Rows are points. A path goes straight from each point to the next, and from the last back to the first. The post is the endless flat space through its rows: a point in 2 columns, a line in 3, a plane in 4, and so on, so that a path can go around it. How many times does the path go around the post? Going back the other way cancels.
In the rows, 128 means zero.

Post (2 x 3):
[[105 119 129]
 [154 150 111]]
Path (22 x 3):
[[150  85 111]
 [ 98 117 120]
 [ 95 159 119]
 [165 176 112]
 [178 149 124]
 [174  85  98]
 [ 98 111 119]
 [ 79 136 121]
 [112 159 135]
 [155 151 143]
 [172  97 106]
 [114 114  87]
 [126 148 106]
 [ 79 158 159]
 [179 158 116]
 [148 116 120]
 [133 110  84]
 [163 172  87]
 [ 96 180 132]
 [111 167 116]
 [130 179 136]
 [128 109 137]]
Times around: 4

Post:
[[117  95  75  85 169 161  87  84 114 132 159]
 [ 93 124 126 151  93 113 121 130 164 141 113]
 [123 125 131 156 126 100 140 149 107 120 127]
 [147 119 126 121 124 103 166 160 161 129 117]
 [149 129 130 125 127 162 122 178 120 112 100]
 [134 151  92  80 145 174 117 127 122 174 154]
 [127  85 125 165 103 115 143  98 115 164 126]
 [162 130 156 126 132 121 130 169 163 136 144]
 [102 132 142 159 125 104 117  63 101 137  89]
 [138  83 154 132 115  92 103 161  93 153 106]]
Path, 22 rows:
[[141  86 131 141 125 119  98 147  96 158  81]
 [181  91 133 110 147 118 122 137 126 134 144]
 [ 92 128 115 104  88 107 128  97  90 171 133]
 [118 115 131 114 156 106 157  93  99  87  94]
 [117  83 121 138 133 135 122 136  90 161 116]
 [134 127 144 164 112 129 114 204 109 115  97]
 [128  59  92 119  91 134  99 146  96 147  89]
 [135 119 149 137  59 158 128 157 146  94  62]
 [100 126 117 121 114 107 187 128 149 127 112]
 [124 148 159 128 139 109 113 134  96 131 115]
 [ 93 115 107 184 142 193 112 147 112  91 116]
 [172  84 124  75 186  79 139 117 134 192 162]
 [105 104 116 174  93 135  95 135 121 142 125]
 [173 134 113  97  99 191 156 167 188 154 128]
 [159 101 135 159  98 198 149 115 110 135 103]
 [102  37  96 161 119 108 173  80 125 164 150]
 [107 136 117  93 171 110  90 123 102 160 129]
 [158 104 100 139  95 116 165 103 176 161  89]
 [146  79 117 132  92 112 136 105 121 137  99]
 [ 94  79 120 136 113  88 126  68 133 140 133]
 [153 145 147  72 154 124 156 184 151  98 111]
 [184  97 158 123 122 138 160 150 121 176  90]]
Times around: 4

Post:
[[166 165  99 114 103 104 123 119 110 118 179 112 150 146 168  85  60 160]
 [130  91 149 172  99 158 125 101  99 126  99 113 138 123 109 110  94 121]
 [141 114 118 127 123 155 126 150 136 110 137 130 104 105 132 137 106 124]
 [186 113  94  87 120 118 138 130 143 147 135 127 161 174  97 157 134 120]
 [ 98 123 129  94 103 172 139  96 112 108 147  98 135 117 184 122 128 100]
 [143 145 148 112 145 109 151 157 106 109 143 112 127 131 140 107 110 114]
 [137 134 134 100 157 140 154 127 110 101 160 130 154 161 124 152 122 135]
 [152 104 142 201 146 125  67  95 129 135 123 133 171 131 120 125 135  99]
 [134 114 133 125 136 105 150 101 162 142  85  89 134 153 171 171 155 160]
 [158 106 138 134 100 122 177 126 183 185 157 127 119 114 108 130 135 140]
 [154  73 130 170 161 130 102 107 103 145 132 148 160 101 151  98 170 121]
 [ 47 165 132 113  60 166 196 145 154 134 124 148 137  89 152 113 140  94]
 [151 162 125 133 109 127 116 131  87  80 157 113 110 145 157 106 107 127]
 [123 122 121 127 120 129 146 149 129  97 142 103 136 130 108 133 133 117]
 [116 125 132 107 126 132 117 128 153 140 113  98  97 129  95 120 143 124]
 [159 146 119  62 114 109 152 127 166 112 141 121 152 107  77 160 148 128]
 [131 141 121 163 150 148 157 127  91 104 122 102  82 124 124 138 109 102]]
Path:
[[196 136 128 100  89 106 149  73 123 143 126 120 193 156 138 167 144 135]
 [154 101 117 118 181 137 101 123 121  88 153 122 116 132 167 186 185 118]
 [165 126  98 129 154 124 140 130 126  91 170 123 105 113 100 124  89 105]
 [133 128  71  93 103 153 163 102 114 103 101 132 146 129  23 116  98 122]
 [120 130  91 120 109 134 119 111  94  98 164  87  75 146  98  95 104  85]
 [104 206 100 116 163 127 115  99  60  90 124 127 139 134 148 150 139  73]
 [178 116 129 171 116 133 100 146  96 101 118 141 139 117  95 121 164 130]
 [155  86  78  54 129 139  69 107 182 162 124  73 197 162  96 127  97 137]
 [129 117  80 118 107 156  56 107 118  89 111 112 131 139 101 144 193 119]
 [ 98 159 113 132 116 127 130 153 128 147 114 171 131 105 168 119 129 129]
 [108 154 116 126 138 118 141 115 136 159 110 153 106 135 136  92 106 132]
 [131 115 128  73 121 146 124 156 160  98 162 137 114 141 108 111 123 148]
 [110 141 144  90 129 142 152 140 147 148 123 129 160 134 113  85 145 125]
 [117 157 123 156 117 161 101 103  76  97 164 128 124 125 124 109 174  64]
 [129 125 146  91  77 148 154  62 136 129 142  66 113  93 183 156  97 123]
 [168 130 154 126 188  79 149 145 119 131 145  97 107  90  97  92  97  94]
 [134  98 183 160 107 107 205  81 112  93 116 140 247 121 161 130 158 121]
 [108 116 145 100  84 146 142  70 141 156 112  29  85 137 158  98 151 108]
 [136  53 115 180 124 171 145 110  76 104 139  79 111 172 163 136  81 201]
 [179 117 127  95 111 114 113 158 104 116 132  89  62 167 124 135 155 119]
 [153 103 137  75 118 108 138  86 140 163 121 125 192 111  93 125 135 161]
 [148 151 167 156 176 128 162 158 140 146 177 111 165 130 150 138  76 129]
 [119 136 107 183 159 125 114 158 136  89 136  81 142 149 144 150 139 126]
 [134 151 119 124 149 148 120 152 108 114 113 128 143 158 135 184 127 103]
 [164  97 100  60 105 154  66 142  85 111 167 135 129 152 100 103  77 149]
 [ 88 106 133 176 121 139 132 113 151 112 166 117 129 132 158 117  91 122]
 [131 136  92 142 118 173 155 167 142 114 111 155  79  78 145  99 122 105]
 [141 113 112  93  72 189 168 149 157 195  86 127 124 111 103 116  64 134]]
Times around: 3

Post:
[[148  69  81 119 145 124 122  85 158 143  41 180 187  97  78 159   9 108]
 [145 134 110 147 118 108  93 108 133 140 129 122 102 158 122 133 151 149]
 [129 136 111 151 122 152 119 145 155 120 130  96 135 120 110 164 130  77]
 [128 145 101 180 105 148 163 141 144 120 132  83 141  78 107 123 168 164]
 [139 101 115 167 149 110 164 120 173 123 108 117 133 143 114 145 133 143]
 [106 111 165 141 120 147 103 155 146 131 135 107 113 154 101 115 121 130]
 [125 135 151 156  93 136 122 100 134 113 108 103 116 122 163 109 132 114]
 [ 95 140 159 127 145 110 120 160 113 173 132 134 136 156 122 158 163 125]
 [140 174 125 149  97 156 109 144 149 105  99 157 140 124 157 123  94 108]
 [155 111 104 115 157  86 159 136 138 116 132 132 120  94 108 136 129 140]
 [ 95  91 105 119 164 145 141 127 176  94  76 151 155 108 127 113 144 122]
 [124 115 109 158 133 140 147 104 131 106 138 143 107 140 121 143  99 120]
 [127 140 108 122 167 119 111 129 112 143 174  77 117 142 166 145 121 148]
 [149 108 101 162 165 122 127 150 118 136 138 119 109 151 138 113 122 121]
 [132 160 116 166 127 129 116 102 167 150 121 164 105 118 173  94  96 121]
 [137 120 104 162 103 134 127 157 142 134 176 119 151 168 125 131  82 108]
 [135 201 113 147 133 119 123 127  89 114 144  47 127 125  96 115 154 131]]
Path (30 x 18):
[[141 138  93 169  89 101 113  69  99  99 148 131  90 133  94 156  48 160]
 [135 165  68 146 161 100 146 137 159 107 201 100  99  81 111  99 170 137]
 [155  88 140 163 127 149 119 170 108 115 119 129 132 167  86 155 176  92]
 [ 97 112 122 147 159 172 166 115 105 140 146 107 104 121  95 133 131 147]
 [125 142  99 141 150 131 146 177 154 111 133 135 138 161 134 120 132 138]
 [107 123 102 146 125 120 110 119 182 131 121 126 152 146 103  88 103 150]
 [145 132 109 162 142  75 110  80 109 163 103 121 133  91  93 140  90 134]
 [149 150 143 162 114 141 122 115 104  76 136 105 103 137 107 148 157  55]
 [170 142 139 118 121 113 110 106 161 102 108 123  97 108 139  97 119 147]
 [123  94 109 149 145 147 146  91 121 146 139 111  96 156 110 156  75 131]
 [143  46  42 151 167 110 169 159 109 106 120  85 115 111  24 192 150 142]
 [142 122 120 155 102  87 135 183 133 148 156 128 132 141 123  98 123 203]
 [179 140 134 123  52 124 111 196 131  97 110 134  94 124  77 157 154 115]
 [150 111 122 146 124 167 121 174 167 127 119 117 110 116  97 168 151 151]
 [139 105  82 145 110 112 160  89 125 124 132 116 140  71  60 143 145 137]
 [133 119 180  96 130 110 113 141  87  97 159  98  99 136 118 136  84 125]
 [ 89  86 177 143  91 141 100 180  84 107 125  56 172 193 117 119 138 101]
 [121 160 125 148 167 122 156 210  88 165 143 101 126 142 129 158 147 154]
 [153 159 103 150  78 154  53 132 137 144 101 141 100 187 163 149 159 107]
 [159 131 129 129 160 126  81 123 162 128 130 127  59 144 129 116 138 111]
 [121 176 130 120 120 126 106 127 133  95 119 115 187 127 152 150 141  96]
 [120  54 103 169 154 108 107 120 167 143  86 101 167 168 130 136 130 138]
 [ 57 129 164 109  94 147 119 131  93 141 149  50 109  61  97 147 140 222]
 [ 98 150 115 100 167 150  96 148 146 143  88 152 139 103 113 113  90 118]
 [119 111 126 101 145 146 129 154 127 110 110 140 134 152 103 107 137 138]
 [125 125 177 167 136 143 180 166  77 111 108  82 159 139 137  95 147 121]
 [131  88 119 147 140 130 105  94 192 125 106  85 142 127 183 163 188 157]
 [163 145  91 189 109 150 150  75 164 134 132 148  93 111 161 136 112 111]
 [153 185 137 108 157 115 128 154 183 161  94 137 137 141 147 181  83  98]
 [197 127  62 122 135  84  79 105 149 137  84 122 100  87 145  96 107 155]]
Times around: 0

Post:
[[143 167 161 153 113 134  75  72 140 151  93 171 159 119 129 113 104 131]
 [153 122 148 134 131 160 119 140 120 149 108 153 108 140 129 131 123 120]
 [124 135 139 191 121 151 118 143  85 160 111 142 146  70 174 148 169  92]
 [142 143 105  96 123 139 138 162 136 188 147 123  96 104 129  98 154 126]
 [140  99 123 122 134 135 116 113 137 162 128 134  82 130 151 132 119 111]
 [127 136 147 168 163 112 136 117 101 165 169 150  75 123 145 151 145 164]
 [126 121 126 100 121 133  99 134 135 149 134 147 126 117 100 141 131 157]
 [109 125  98 170 172 127 169 149 136 162  80 108 153 199 132 209 145 142]
 [128 131 137  83 128 151 119 168 149 153 169  78 158  92 170 103  64 160]
 [103 121 125 129 148 165 138 100  94 136 172 141 120 138 109 127 149 121]
 [128 121 115 168 127 167 122 116  77 172 124 122  75 103  98 146 150 126]
 [127 126 163 129  82 150 130 155  88 144 176  84 132 142 119  99 148  97]
 [155 102 130 122 113 101 101 130 192 101 125 135 144 108  88 116 137 164]
 [125 138 125 139 130 122 130 119 133 140 123 157 128 124 125 136  68 107]
 [101 119 141  98 114 122 103 137 114 145 109 110  86 119 126  94 121 109]
 [113  69 152 127 143 109  90 124 115 153 106  94 146 127 113 115 116 120]
 [179 134 133 133 151 166  91 127  98 127 144 116  99 108 149 121 106  86]]
Path, 30 rows:
[[147  73 135 151 128  80 163 173 127 200 149 145 102 155 190 144 171 131]
 [178  70 128 131 108 149 105 161 146 155 183 133  97  43 118  83 124 157]
 [115  78 175 145 108 139 108 132 121 169 127 128 124 145 195 141 135 146]
 [ 82 122 162 137 105  88 108 152  75 131  96 112 109  96 134 131  92 158]
 [153 130 111  90 178 119 136 182  75 158 179 108 171 145 138 118 147  90]
 [100 120 107 175 115 151 112  61  63 152 131 193 110 110  97 136 155 117]
 [118 138  86 188 112 145 161 158 115 235 124 127 124  88 139 129 160 114]
 [128  94 155 177  97 135 116 140 130 127 129 174 104  87 124 163 139 121]
 [153 137 176 106 162 138 100  89 159 135 123 121 110 142 113 111 115 140]
 [175 138 109 131 121 150 154 123 123 202 169 143 108 122 145 132 178  98]
 [192 158 106  93 148 135 138 158 145 134 179 153  84 114 149 113  97 138]
 [153  78  79 116 138 157 110 125 119 211 122 159 134 152 107  78 172  86]
 [151 130 136 147 125 136 137 172 130 138 121 147  95 161 106 132 150 105]
 [152 132 159 119 165 129  73  99 144 176  85 153 134 157 108 159 122 144]
 [106 134  74 124 133 147 181 167 116 101 148  85  67 127  91 179  87 109]
 [ 93 116 141 138 106 118 131  80  82 126  96 165 128 132 109 111 108  78]
 [ 62 131 146  84  95  99 136 135 135 156 144 102 130 194 152  73 125 155]
 [105  90 107 117 166  99 123 147 155 187 123 111  93 124 135 153  89 186]
 [ 66 191 119 172 126 131 133 108 103 157  72 184 112 175  68 172  60  85]
 [142 121 148 118  98 161  73 123 118 186 126  88 169 149 118 124 150 122]
 [132  97 152  77 123 162 102 161 113 215 120 114  82  97  95  95 164 127]
 [138  99 133 127 194 113 108 106 116 130 151  92 117 108 131 129 138 124]
 [ 86  99 100 111 114  89 185 158 148 138  83 157 133 134 105 147 129 148]
 [132 138 128 118 110 122  98 133 117 138  72 163 101 141 104 111 179 100]
 [153 154 119 119 143 138 121 133 139 109 171 132 144 149 155 112 120  88]
 [100 112  90 113 130 121 110 138 101 173 144 137 122 117 134  84 124 111]
 [169 118 165 120 158 138  52  97 134 129 150 152 127 143 136 116 161 130]
 [139 181 151 140 138 199  94 129 103 151 133 137 125 118 161 156 127 115]
 [113 163 131 115  87 175 127  79 113 140 118 157 130 170 100 132 107  61]
 [114 139 110 170 148 114 168 118  85 198 146 121 104 126  81 126 156 138]]
Times around: 4

Post, 17 rows:
[[136 150 129 136 130 143 149  89 117 165 122 107 151  94 116 114 132  67]
 [144 138 110 133 215 115 159  94 144 112 127 102 131 155 115 104 114 158]
 [102 131  85 114  68 151 144 129 111 122 123 137 120 142  85 108 100 139]
 [121 112 127 113  78 145  93 145 137 129 128  97 126 104  95 125  79 116]
 [132  55 140 161 163 160  83 117 145 138 104  62 138  90 111 126 121 126]
 [108 126 128 188 155 147 140 130 176 112 130 154 120  98 117 146 147  96]
 [142  95 134 152 149 128 123 174 133 132 128 129 152 133 147 112 133 125]
 [158 162 102 146  97 130 137 148 130 137 119 122 138 108  96 104 149 143]
 [127 117 127 160 136 109 129  81 130  98 136 162 126 103  90 129 149  93]
 [104 118 114 110 115 144  99 145 104  94 154 145  90 139 129 155 142 113]
 [145 163 123 122 100 131 130 121 152 147 155 132 151 158 128 121 161 122]
 [112 132 135 181 169 118 130 131 139 154 160  99 133 147 144 157 139 141]
 [ 98 138 157 156 126 138  80 171 131 142 122 127 116 162 124 112 164 111]
 [121 145 174  99 140 126 139  98 108 137 109 119 139 181 127 136 146 154]
 [100 126  98  93 122 104 128 117 143 145 121 144 133 145  81 131 142 176]
 [109 137 120 112 111  99 182 115 135 128 147 126  97 129 147 113 133 124]
 [109 138  97  68  63 128 139 113  99 110 102  73 170 124  83 109 109 117]]
Path, 31 rows:
[[156 130 127 165 117 170  77 149 141 174 141 133 108 165 125  69 156  73]
 [148  80 164 106 122 117  99 165 131 134 107 161  87 124 144 150 170 192]
 [150 118 118 164  97 139  64 130  48  98 134  69 160 101 116 117 148  96]
 [ 72 124 107 192 158 140 172  92 137 101 136 110 117 124 106  73  99  79]
 [112 135 104 112 144 166 142 113 113 102 133  72 173 138 111 140 107 101]
 [127 135  32 225 164 156 149 109 127 110 142 141 112 111  45 119 110 125]
 [124  80 108 146 185 139 166 137 180 129 104 135  98 120  96 126  99 162]
 [109 103 170 109 132 121 130 113 140 142 133  42 120 188 130 131 105 141]
 [113 115  80  96  84 145 103 143 118 101 122 115 124 142 103 185 152 129]
 [165 115 125 149  91 126  57 149 123 168 150 130 102 146 131 109  99 172]
 [128 121 114 109 136 141  74 154 104 151 133  81 153 133 127 148 143 169]
 [132  90 124  95 117 149 132  85 155 156 144 106 197 132 104 127 120 142]
 [ 76  97 185 136 162  68 167 131 128 101  87 157 179 174  85 107 140 145]
 [113 152 136  77 133 112 135 115 141 161 137 110 181 112 122 149 198 113]
 [ 78 100 154 112 139 110 138 147 130 126 118 106 183 177 147  78 105 128]
 [115 156 119  99 134  99 141  85 145  90 150 130 157 132 142 159 172  91]
 [ 97  92 157 116 153 137 122 150 102 138 119 152  93 137 163 118 124 162]
 [167 107 192 142 132 100  84 138 108 101 145 101 142 115 140 119 162 134]
 [141  93 131 114  59 118  84 146 139 176 147 116 182 152 122 140 223 156]
 [159 167 103 156 165 103 156 109 133 154 165 110 126 146 114 137 107 114]
 [136 112 134 157  86 124 108 155 114 141 116 120 150 146 133 143 127 133]
 [125 160 111 106 104 149 148  64 169 188 136 124  92  86 105 139 127 157]
 [101 133 128 112 141 123 154 126 100  95 114 144 128 155 116  42 115 134]
 [118  86 134  81 127 119 176 127 175  98 146 124 128 120 135 145 166 182]
 [106 158  96  82 115 151 130 111 156 163 149  96 124 137  89  85 133 106]
 [ 88 154 110 105  69 130 107  94 123  91 119 137 113 115  82  76 184  80]
 [ 22 113  83 110  98  80 102 128 131 133 115 149 121  95  97 155 150 130]
 [129 142  98 156 113 124  91 131 146 125 140 100  68 143 107 153 167 177]
 [125 100  83  96  97 169  77 104 144 169 153 164 133 104  85 190 192 109]
 [ 87 109 127 134 178 162 123  90  83 110 153 117 109 158 101 136 113  63]
 [110 115 137  77 112 150 131 108  89  68  92  87 195 191  62 141  99 127]]
Times around: 2

Post:
[[159 109 131 113 138 136 141 148  97 131 131 136 122 119 134 156 116 109]
 [169 153 156 132 146 141 175 192 101 114 147 106 138 145 137 140 136  97]
 [ 99 106 126 144 170 105 113  82 196  67  87 144 158 129 137  75 120 152]
 [111 181 120 127 144 143 124 176  79 158 125 126 127 132 156 138 130  88]
 [122 109  95 148 128 108 144 114 168 107 101 155 105 131  86  64 146 123]
 [ 93  72 162 143 114 152 151  78 189  91 133 121 128 136 116  74 143 156]
 [132 128  96 133 126 136 112 191 110 154 143 100 120 163 111 175 166 107]
 [108 129 138 133 136 105  94  99 142  97 145 109 119 131 101  83 114 123]
 [136 128 117 159 137 128 134 126 140 157 121 118 142 104  95 144 162 103]
 [113 145 130 112 130 156 138 171  76 106 156 129 167 109 113 146 134 111]
 [113 180 110  89 134 146 156 184  90 133 132  76 157 121 117 178  95 139]
 [155 164 129  88 138 166 147 193 118 139 183 112 140 123 140 124 121 115]
 [108 135 144 122 130 136 120  97 172 110 111 142 103 126  87 125 165 110]
 [119 124 128 132 146  99 147  65 165  79 124 137 132 132 152  74 161 182]
 [111 134  88 174 138 169 115 117 154 108 141 133  97 108 106 128 146 105]
 [101 121  73 112 133 133 127 108 142 100 140 103 135 133 119 119 127  59]
 [105 127 129 147 111  84 136 138 156  99 130 132 119 101 132 119 139 126]]
Path (28 x 18):
[[123 137 109 140 130 148  93 177 183 123 132  88 144 167 118 186 140 120]
 [160  98  98 121 167 143 107 149 202  95 137 149 136 159 113 139 147 119]
 [118 172 149 110 141  92 146 137 147 109 160 102 117 142 158 111 100 134]
 [107  45  84 124 149  63 110 114 106  69  99 146 124 147 114  62  83  30]
 [120 103 136 182  87 163 185 173 148 107 156 105 103 131  91 133 205 166]
 [209 118 161 151 148 114 128 132 137 119 129 152 131 142 132  55 145  80]
 [ 98 129  72 176 132 146 140 146 174 126  94 113 156 125  76 155 158 108]
 [130 135  99 138 162 130 119 108 154 124 133 145 131 168  43 108 188 141]
 [120 144 151  94 140 100 137 145 129 117 133  95 146 126 115 154 126 104]
 [159 109 120 140 154 139 154 162 123  82 167 150 122 139 122  75 171 144]
 [150  86 170 107 149  90 149 126 139 110  83  80 176  99 131 151 120 132]
 [147 137 123 139 113 141 124 149 189 117 143 132  97 124 110  93 143 106]
 [116 128  99 173 137  76  95 122 106 142 100 156 142 149 139  74 140 136]
 [128 125 136 216 139 159 189 159 152 136 101 147 138 110  49 134 118 110]
 [127 161 171 143 152 125 164 110 128  68 164 122 137  83 153  98 113  91]
 [ 80  72 149  85 115 112 174 114 118  93 124  97 174  83 142 113 131 115]
 [146 105 162 151 132 104 144 124 140 107  96 135 106 137 120 121 156 174]
 [114 216 124  90 132 105 128 109 125 137 112 127 109  95 116 121 100 147]
 [110 127 103 125 100 156 169 181 126  96 153 143 107 138 102  76 101  71]
 [156  97 127 130 147 103 105 151 112 130 144 184 106 137 120 114 140 134]
 [ 87 116 158 173 173  90 124 145 142 113  78 123 138 129 126 168 146 141]
 [119 124 139 175 135 137 138 187 141 117 136  98 133 106 174 111 154 128]
 [134 132 139 149 112 104 146 144 129 150  74 139 133 111 133 133 165 166]
 [189 169 185 149  97 143 151 170 112 167 163 127  65 131 102 124 143 129]
 [100 150 108 155 160  69 107 120 120 123 121 146 170 110 164 139 101  96]
 [ 73  72 119  88 133 150 143  91 163  74 160  74 132 141 126 158 117 171]
 [125 168 131 116 120 173 115 216 171 186 144  77  84  93  76 166 147  91]
 [118 167  81 147 146 118 101  91 164  62 120 117 111 113 143 122 141 110]]
Times around: 5

Post (17 x 18):
[[164 100 149 107 150 141 116 108 132 170 162  96 100 120 141 104 122 141]
 [126 128  87 110 143 114 116 114 131 131 105 101 119  94 111 184 155 118]
 [126 122 121 107 138 161 150  97 103 153 106 118 118 176 104 168 158  99]
 [134 123 159 127 103 136  93 124 153 139 136 196 106  84  71 130 141 156]
 [132 132 159 143 140 138 175 132 113  73 133 130 140 149 154 108 151 106]
 [137 158  70 102 141  56  78 141 131  78 123  80  90 122  90 128  74 104]
 [161 122 136  98 120 155 162  96 114 110 153 123  94 135 129 134 154 120]
 [120 107  58 106 160 138  57 105 110 126  89 165  99 136  86 136 184 122]
 [161 108 134 150 159 121 111 153 133 142  99 122  92 147 180 147 110 126]
 [157 112 135 143 180 101 149 106 167 104 168 131 126 152 153 151 102 127]
 [149 105 129 113 121 149 146 124 143 136 133 133 116  97 144 118 115  93]
 [130 121 146 113 129 163 173 128  70 114 174 138 132 145 113 153 136 132]
 [ 97 170  94 118 123 163 141 106  88 103 111 137  96 128 121 136 149 113]
 [150  85 153 122 155 182 100 126 106 123 138 106  73 133 114 138 113 151]
 [113 116 131  94 121 106 127 119 117 112 136 104  99 108 159 154 125 124]
 [140 145 106 129 105 104 164 129 174 105 112 116 124 147 129  80  78 150]
 [129 127 128  95 119 181 119 123 115 128 147 134 129 127 127 172 159 129]]
Path:
[[101 136 152 144 122 126 110  98 109 149 155  86 116  71 113 134 187 136]
 [ 75  77 129 121 156  76 121 118 117  88 120 122  94 130 142 181 128 110]
 [141  87 134 137 135 117  97 148 101 166 173 134 112  92 180 126 140 112]
 [157 110 132 155  90 143 167 121 128 105 103 148 109  88 145  97 168 110]
 [ 92  91 153 129 134 155 108 152 134 148 140 120 117 142 158 170  92 101]
 [160 134  72  77 109 122 152 130 186 100 103  86  94 109 155 137 118 120]
 [133 208 116 113 121 110 128 111  99 110  91 155  74  94  80  94 105 116]
 [143 119 143 135 136 161 159  89 107 127 122 161 110 104 110 158 171 104]
 [212  88 144 166 143 175 142 116 152 119 119  90  54 131 127  94 109 136]
 [115 187  89 162 105 115 153 125 108  88 126 103  82 169 156 156 143 166]
 [177 126 141 136 159 190  73 130 122 125 148 115 130 153  74  84 129 106]
 [123 119  95 125 125 118  98  96 129 126 145 150 134 180  91 168 124 102]
 [123 115 120 107 119 133 102 111 136 149 108 126 102 144  40 158 166 137]
 [149  67 189 113 156 149 115 148 142 133 130  99 145 104 157 164 189 125]
 [143 166 105  98 170 116  98  91 112 208 160 125 100  82 107  82 163 151]
 [144 174 192 133 140 186 163 146  95 126 218 174  98  89 105 175 138  94]
 [132 112 118  68 144 164  79 120 122 169 134 139 142 156  93 103 142 113]
 [183 128 121 145 138 190 146 109 143 104 102 199 114 152 123 175 107  97]
 [125 104 130 137 126  99 158  91 119 137 117 135 141 183 129 163 151  99]
 [ 91  88 181 157 132 118 145 142 141 119 116 110 126 138 203 163 129 154]
 [158 120 195 123 120 131 128 101 129 132 149 136  92 170 134  88 170 104]
 [160 118 104 139 129  99 124 105 137  77  95 147 102 149 146 138 167 125]
 [131 105 137 121 134 126  88 112 133 136 173  88 142 135 130 114 155 134]
 [148  78 130 109 135 193 108 107 114 172 140 117  71 145  62 181 183 183]
 [104 122  83  66 142  87  86  95 139 138 136 131 109 154 102 179 155 174]
 [113 138  61 102 166 116 144  99  96  63 132 107 113 100 144 138 138 146]
 [162  89 149 131 160 144 114  88 143 111 125 169 102 236 137 148 107 105]]
Times around: 3
